Each point is reached from the start by the listed moves, each made once or not at all, plus a little noise. Say if it took an odd or an even number of moves. Then give how often each move was made.

Moves:
(1): [ 43 -37 -59]
(2): [30 26 27]
Start: [  5 -10  -1]
Points:
[ 48 -48 -59] => odd (1, 0)
[  4 -11  -4] => even (0, 0)

Moves:
(1): [  4   3 -16  -5  -9 -11  -7]
(2): [-22   3 -12  16  22  -6  38]
(3): [12 -4  3  7 -9 -7 -8]
(4): [ 18   6 -23  -2 -16   7   7]
(5): [  5 -15  -6  -9   8   8 -13]
(6): [-8 22 -5 29 -2 -1  2]
Start: [ -1  -4  -1 -12  11   6 -13]
Points:
[ 15 -12 -55  -5   7  -3   2] => odd (1, 1, 1, 1, 1, 0)
[  3  -1 -17 -17   3  -5 -22] => odd (1, 0, 0, 0, 0, 0)
[-26  24 -33  26  22 -12  19] => odd (1, 1, 0, 0, 0, 1)
[  8  11 -60  23   5  -4   3] => even (1, 1, 1, 1, 1, 1)
[-10  30 -58  25   5  -5  25] => even (1, 1, 0, 1, 0, 1)
[ 21 -12 -30 -23   2  21 -21] => even (0, 0, 0, 1, 1, 0)

Moves:
(1): [ -4  10  -6  -4 -10   0   5 -19   7  -4  12 -20]
(2): [-15   1  -2  -4  -2  -5 -15 -12  -7   8  -7   7]
(3): [  2 -15   3  12  13   1  -2 -18  -7   9  13 -13]
(4): [-18  21  12   5  12   6  -2 -15  12   7  -2  -8]
(5): [ -4 -10  -4  -6   3  13   4   3  10  -3   3  -4]
(6): [  7  19  10   6   6   8 -26   3   2 -11  -5  16]
(7): [  3 -14  10  -5  -3  -8   5   4   8  -6   3   7]
(8): [ 2 -2  4  4  4 -3 -2  7  4 -3 -7 -9]
(9): [-10  13   8   9   4  20  -8  -7 -19 -26 -15  -1]
(10): [ 15  -9  -3 -12  11 -15   8  -2   6  -6 -11  -3]
(11): [  6  -1  33   4 -15  22   6   7   6  -8 -22   0]
Start: [-10   7  -4   8  -3  -4   3  10  -1  -2  -6   4]
Points:
[-38  32  10   5  22   3 -14 -27  -9 -19 -41  -2] => even (0, 1, 0, 1, 0, 0, 0, 0, 1, 1, 0)
[-36  -8  23  11  39   7  -9 -31   4 -22 -30 -21] => even (0, 1, 1, 1, 1, 0, 1, 1, 1, 1, 0)
[  1   3  33   0   4  17 -20  16  20 -24 -55  12] => even (0, 1, 0, 0, 1, 1, 0, 1, 0, 1, 1)
[-10  -1  47   6  -9  24 -26  21  21 -22 -43  22] => even (0, 1, 0, 0, 1, 1, 1, 1, 0, 0, 1)
[-42  13  60  28   7  33 -14 -32  -8 -17 -36  -5] => even (0, 1, 1, 1, 0, 0, 1, 0, 1, 0, 1)
[-15  10  16  20   9  33 -17 -25   1 -42   3  -9] => even (1, 0, 1, 0, 1, 1, 1, 0, 1, 0, 0)
[-12  10 -11  -5   4  14  13 -15   4 -41 -17 -23] => even (1, 0, 0, 0, 1, 0, 0, 0, 1, 1, 0)

Moves:
(1): [ 8 -3 -3  1  2  7 -2 -2 -3 -1 -2 -7 -9 -6  1 12  2 -4  2]
(2): [-22  -1  11 -15  -2   4   7   0  -9 -10  -3   3  -2  -6  14   3   7  -2
   4]
(3): [ 19  -1  -1  -9  -9 -16  -1   0  -2  13 -22 -13  -8   6  -2 -16 -19  -9
   6]
(4): [ -1  -5   6 -14  -1   1  -4  -2  -8   6   2  -4  15   0  -2  -4  -6  -6
   6]
(5): [ 17   5  -1  -1  -6   5  -5   2  17  -6  11 -21  -6  -7  -3  16   3   9
  -4]
(6): [  0  -1  10  -1  10   4  12 -12  -2  -1   1  16  12   7  -1  -6   4   3
   7]
(7): [-1  3  0 -8  7  2  7  6 -4  5 -1  1  9 -8  3  1 -4 11 -5]
(8): [  3  -2   9   1   1   3   1  -1 -15  -1  11   4   5 -12  -3   1   2   8
   5]
(9): [ 3  8  5 -8  4 -5 -2 -3  3  5 -1 10 10 -4 11 -4  3 -1  5]
(10): [  7  -7  -8  -6  -5  13   9  16   6   5   9  10   2   6  -1  11  10 -16
   0]
(11): [-12   3  -3  11   8 -11  -5   1  -5  -3   0   4   8   6  -8   9   1  -7
   5]
(12): [  1  11   9   6  -5   0   6 -10   8  23  -5  -1   7  -4 -11   2  17  -3
  -8]
(13): [ 14 -12  -5   2  -2 -10  -9   4   7  -2  -3 -17  -2   4  -3   0  -5 -12
  -5]
(14): [  4 -10 -14  -4  -1  -7   0  -5  -7   3   1 -11  -1  -2  -2  -4 -11  -4
  10]
(15): [ 6  3  6  5  1  2  5  4  5  2  3 -4  0 -5 -4 -2 -7 -7  4]
(16): [  2  -1  -3   5  -3  -4  -2   0  11 -12  -2  -1  14  -9  -2  -8  -3   0
   9]
(17): [  3   9   1  -9  10   6   7   2  14   2  -5 -12  -1   7  -7  -5   6  -1
  -2]
(18): [  4 -11   0   3  -1  -3   1  -4   2   7 -11  -7  -9  -5  -7  -5  -3   8
   5]
Start: [ -4  -3  -5  -1  10  -8   2 -13  -7   2   0  -2  -3   1   7   4 -11   0
 -11]
Points:
[ 60  -9  -2 -10  -6 -15  25 -25  37  39 -18 -23  19 -15 -14 -15 -15 -20
  25] => even (0, 0, 1, 0, 1, 1, 0, 0, 1, 1, 0, 1, 0, 1, 1, 1, 0, 1)
[-19  -9   4   2  12 -30   9 -15   3  11 -23 -18  23 -21  -6   3  -2  -5
  -5] => odd (0, 1, 0, 0, 0, 0, 1, 0, 0, 0, 1, 1, 1, 0, 0, 1, 0, 1)
[  3   6  -2 -20   9  11   9 -11  20 -24  -1 -42  -5 -19  12  22   5   2
  -4] => odd (1, 1, 0, 0, 1, 0, 0, 0, 0, 0, 0, 0, 0, 0, 0, 1, 1, 0)
[ 24  -5  15 -37  23 -19  15 -31   1  34 -33 -13  19  12   0 -37 -24  -4
  17] => even (0, 0, 1, 1, 0, 1, 0, 0, 1, 0, 0, 0, 0, 0, 0, 0, 1, 1)
[ 14 -13  10  -6  19   5  29 -11   8  17   1  25  10  -1   8  -2  -4 -11
   9] => odd (0, 0, 0, 0, 0, 1, 0, 0, 1, 1, 0, 0, 0, 0, 1, 0, 0, 1)
[-15   1  27 -31  36   0  33 -24  -5  -3 -11  10  38 -29  16 -21   3  25
  18] => even (0, 1, 0, 0, 0, 1, 1, 1, 1, 0, 0, 0, 0, 0, 0, 1, 1, 1)
[ -6  -1   7  26  10 -21   3 -29  -7  17  -5  -3  23 -22 -23   2   1   8
   5] => odd (0, 0, 0, 0, 0, 0, 0, 1, 0, 0, 1, 1, 0, 0, 0, 1, 0, 1)
[ 19  -1  24 -27  -1 -12  34  -6  -1  38 -22   1  25 -39   6 -15  -8 -11
  15] => even (0, 1, 1, 0, 0, 0, 1, 1, 1, 1, 0, 1, 0, 0, 1, 1, 0, 1)

Moves:
(1): [ -7  13   6  13  -6   1  -7   3 -15  -5   1 -10  -8   7  -8   4  -6   6
 -14   4  10 -14 -10  -1   0  -6]
(2): [  1  -4   7   4  -3   4   6   4  -5   4   0   2 -16   8   7   3 -11  -4
  -3   5   1   2  -9  -3  -7   3]
(3): [  1   4   5  -1  -4  -6  -2   2  -9  -6  -7  -8 -14  -1  11 -11   0  -5
  10  21  -1 -17   0   9  12  -8]
(4): [  7  15  -4  -1  10 -13   6   7  13   3   1   3   6   6  -1  13   5   1
   4   4   6  10  -3   2  -8  -1]
(5): [ -1   0  -2  -4  -3   3   6   0   6 -10   4 -10   2   2  14 -10   2   5
 -11 -10  11   0   0  -9  22  -2]
(6): [ 4  0 -6  1  4  3 -2 -3  3  4 -4  3  5  5  1  1 12  0 -4  3  1 -6 -7  2
  5  5]
(7): [  1  -2  -9  -4  -1  13  -1   4  15  -5   9   6 -14  12  -3   6  13   6
   8  12  -1 -12  -1   2  16 -14]
(8): [ -4  15   2  -8   3   0  -5  -4  -5   0   3  -4   2  27   3  -9  -5  -8
  -9  -8   4   4 -11  18   4  -5]
(9): [  9  20  -7   1  -1   2   1 -15 -13   3   2   7   7  -7 -13  -6  -5  -5
   3 -10   4  22  -9  -4   0  -5]
(10): [  3  -9  -3   4   4   2  -1   5  -4  -6  -2  -4  -8   0   3   1  16   4
   5   1   7  -2  -2  -4 -14   3]
(11): [  1   2  -5  -6   1   2   6  -3   5   0  -2  -3  -2   3  -7   6  10   9
  -5  -8  -5  -2  -5   7  -3 -12]
(12): [ -2 -14   5  -6   1   3 -10   0  -2   4  -8  -3  -3   0  -1   1  -9   1
   6  -4  -1  -5  -8  -3   0   4]
(13): [-1  3 -7  4  3 -1  7  0 -6  2  0  4  3  7  0  7  3  5 -9  4  4  9 -2 -9
  6  3]
(14): [-12  -3  -5   9   2  -9   6  -5   8   2 -10  11   1   2   2   7   8  -5
  -2   1  -4   1   2   8  -4  -2]
(15): [  3   2  -4   5   8   8   1  -6  -7  -6   6  -9  12   8   2 -19  -9   7
   2   2   2  -3  -5 -10   2  -4]
(16): [ -3  12  -6   6   4   6   6  -2  11 -12   1   1  -8  -1  -1   5   8   3
   8   2  -4   1   3   9   7   2]
(17): [  8  -2   9  -2   7   7  -9   5   2 -11  -8 -10 -13  -1  -4 -11 -12  -4
  -7   3   1 -10  -2  -5   0  -6]
(18): [  7   6   5   2  -8  -6  12  -8  -4 -10  12  12   9   5 -11  -8  -1   7
  -3 -19  -2  -6 -12   1  13   0]
(19): [  6  -8  -5   1  -1  -1 -10   7   6  -6   3  -1   0  -3  11   7  -1  -7
  -4  17  -2   3  -3  10  -4   4]
(20): [ 11  -6   8   2  12   8   3  -2 -12 -12  -1  -5   0 -14   8   2 -12  -3
   1   9  13  -9   0   1  -7   1]
(21): [ 16  -4 -12  12  -3  -8  -4   3   5  -3  -2  -3  11  -8   8  13  -5  -4
   5  -3   6  10   9  -4  -6   8]
(22): [ -1   8  -2   2  -1   5  -3  15  -2   2 -10   5   6   0   2  -1   7  -1
  -6  -9  -3   6  -4   5  -7   3]
(23): [ 3 -5 -8  7  9  2  3 17  5  6  2 -2  1 -8  4  3  5 -6  6  6 -1 -1  7 -1
  1 -5]
(24): [ 5  4  9  2  5  1 -7  2 -1  0  2 -2  2 -3  3  7 -2 -8  1  1  0  2  4 -8
 -8 -2]
Start: [ -2  -1   6   2  11  -5   1  -6  17  -9  -4   4 -12   0  -5 -21   5  -3
   2  -8  -6   0  -1  -1  -6 -10]
Points:
[  2  28   6  24  -3   7  10  10  13 -36   0  11 -31  18 -12  -5  10  10
 -25 -17 -12 -10 -40  29  -8 -17] => odd (1, 1, 0, 0, 0, 0, 0, 0, 0, 0, 1, 0, 0, 0, 0, 1, 0, 1, 1, 0, 0, 1, 0, 0)
[ 22   5 -17  28  36  10 -12  24  18 -37 -14 -11 -24  48  23  13   7  -2
  -9  14  28 -10 -51  27 -45 -31] => even (1, 1, 0, 1, 0, 0, 1, 1, 0, 1, 1, 1, 0, 1, 1, 0, 0, 0, 1, 1, 1, 1, 0, 0)
[ 51  34 -24  15  60  14 -11  41  47 -48 -19 -12 -26  21  29  18  31 -26
   1  46  11 -11 -14  38   2 -39] => odd (0, 0, 1, 1, 0, 1, 1, 1, 0, 0, 1, 0, 1, 0, 0, 1, 1, 0, 1, 1, 1, 1, 1, 1)
[ 12  38   0  27  46  13 -18  40   8 -30 -25 -25 -39  55  23 -29  -7 -16
 -18  40  11 -20 -53  23   4 -23] => even (1, 1, 1, 1, 0, 1, 0, 1, 0, 0, 0, 1, 1, 0, 1, 1, 1, 0, 1, 0, 0, 1, 1, 0)
[ 28  24  -4  34  17 -28   0   0  21 -51 -10 -14 -10  17  -1 -20  -4   1
 -13  15   5 -26 -30  16  -5 -38] => even (1, 0, 1, 1, 0, 0, 0, 0, 0, 0, 1, 0, 0, 1, 1, 0, 1, 1, 1, 0, 1, 0, 0, 0)
[ 20  48  -4  17  31  13   7 -18   5 -50 -10  26 -25  26  -1 -27  45 -17
  14  -6   9 -18 -37  38  11 -33] => even (0, 0, 1, 0, 0, 1, 1, 1, 1, 1, 0, 0, 0, 1, 0, 1, 0, 1, 0, 1, 0, 1, 0, 1)
[ 15  21  -8  24  52   8  30  23  49 -23 -22   9 -15  -1  27  14  36 -13
  -8  -4   9   2 -12  12 -14 -21] => odd (0, 1, 0, 1, 1, 1, 0, 0, 0, 0, 1, 0, 0, 1, 0, 1, 0, 0, 0, 1, 0, 1, 1, 1)
[ 32  54  16  22  37   6  10   1   7 -46   0  -1 -42  39  10 -30  -5 -25
 -16  13  37 -36 -51  12  34 -57] => odd (1, 1, 1, 1, 1, 1, 1, 1, 1, 0, 0, 0, 0, 1, 0, 0, 1, 1, 0, 1, 0, 0, 1, 1)
